Each row is a point. Any point is a mix of the corners, with weights that add up to 1. It lies inside the corners' shape when no weight is negative. Is each point inside? If not, which corners have a negative weight?

Corners:
(1): [ 3.8 -4.8  2.8]
(2): [-5.2  1.6 -1.2]
(3): [ 3.1  3.1 -0.9]
(4): [-6.3  4.1  2.2]
Points:
[0.2 2.8 1.2] => outside (2)
[ 2.8 -3.7  2.5] => inside
[-0.3 -0.8  0.7] => inside
[2.2 1.3 0.0] => inside
[-5.5  3.6  1.9] => inside
[0.2 1.5 0.9] => inside
[-5.9  4.0  0.2] => outside (1)
[-1.3  0.6  1.9] => inside

Corners:
(1): [-1.9  3.4  4.0  0.4  5.4  0.0]
(2): [ 0.5 -0.6  2.9  1.0  3.7 -1.1]
(3): [ 1.4  2.7 -0.6 -0.3 -2.6 -1.1]
(4): [-5.8  1.2  2.8  1.5  5.1 -4.0]
(5): [ 2.0 -0.2  6.1 -3.4  5.0 -1.2]
(6): [-6.9  0.4 -9.7  0.6 -0.8  0.5]
(7): [ 0.3 -1.1  1.5 -2.2 -9.7  2.2]
Points:
[-3.2  0.9 -0.8  1.0  1.7 -0.8] => outside (5)
[-3.8  0.7  1.5  0.4  1.2 -1.9] => inside
[-0.3 -0.2  1.7 -1.4 -5.4  1.2] => inside
[-0.9  1.4  3.0  0.2  3.7 -0.5] => inside
[ 3.4  0.0  5.9 -2.1 -2.0  0.9] => outside (4, 6)
[-1.8  2.0  1.2  0.2  1.7 -1.3] => inside
[-1.6  1.6  1.9 -0.5  4.4 -1.3] => outside (7)

Corners:
(1): [ 2.8  5.9 -3.0  0.0  7.8 -0.3  0.0 -3.6  5.3 -4.5  0.6]
(2): [ 6.0  3.8  2.8  4.5 -3.4 -0.2 -3.7 -1.8 -2.5 -4.1  3.0]
(3): [-3.4  0.4  2.3  5.6  5.3 -0.5 -6.1  4.8  4.7  5.1 -2.0]
(4): [-4.0  4.0  3.8 -5.0 -3.4  1.8  1.9  4.6  1.7  1.2 -9.2]
(5): [-3.7  2.5 -2.4  3.8  2.7 -5.1 -2.4  3.8 -6.6  6.8  0.7]
(6): [ 4.8 -1.9 -1.7  1.8 -2.0 -4.1 -0.7  1.2  2.7  1.6  3.9]
(7): [-0.5  2.4 -4.5 -4.2 -4.2 -0.2  0.4  0.8  0.2  6.1 -5.2]
(8): [ 6.8 -2.5 -2.5 -3.1  0.5  0.1  2.8  0.4 -3.0  2.1  1.9]
(9): [-0.4 -1.3  3.2  3.8  0.3 -1.1 -0.2 -4.6  1.4 -2.9  2.0]
(10): [ 3.1  6.8 -3.1  5.5  6.1 -1.4  3.4 -4.4  1.9 -8.8 -1.3]
(11): [-2.0  4.6  0.7 -1.5 -6.1  3.3  0.4  5.2  1.2  4.0 -1.0]
(12): [-0.7  7.7  1.3  5.0 -2.3 -2.6  1.5 -1.8 -4.2  4.2  0.7]
Points:
[ 0.3  3.6  0.8  1.8  0.0  0.1 -0.7 -0.2 -0.1  0.2 -0.5] => outside (6)
[ 3.0  4.7 -1.5  1.4 -0.7 -1.4  0.0 -0.4 -2.0 -0.6  0.5] => outside (3, 9)
[-1.6  1.2 -0.6  0.0  0.1 -1.0 -0.6  1.8  0.5  4.7 -1.2] => outside (2, 10)
[-0.6  1.7 -0.5  0.0  0.1 -0.8  0.9  0.5  0.5  1.8 -1.7] => outside (2)
[ 1.6  3.0 -0.8  0.2 -1.8 -0.9  1.0 -0.1 -0.2  0.0 -0.6] => outside (3)
[ 1.4  2.7  0.1  2.3  1.3 -0.8  0.5  0.0  0.7 -1.2 -0.1] => outside (7)
[ 0.4  4.4 -0.3  2.3  1.1 -0.9 -1.0 -0.5  1.8 -0.9 -1.1] => outside (8)
[ 1.4  2.8 -0.1  2.5  1.2 -1.4 -0.9 -0.8  0.1  0.2  0.0] => outside (11)
[ 1.8  2.6  0.0  3.1  0.8 -1.8 -1.4 -0.3 -0.6  0.3  0.7] => outside (11)
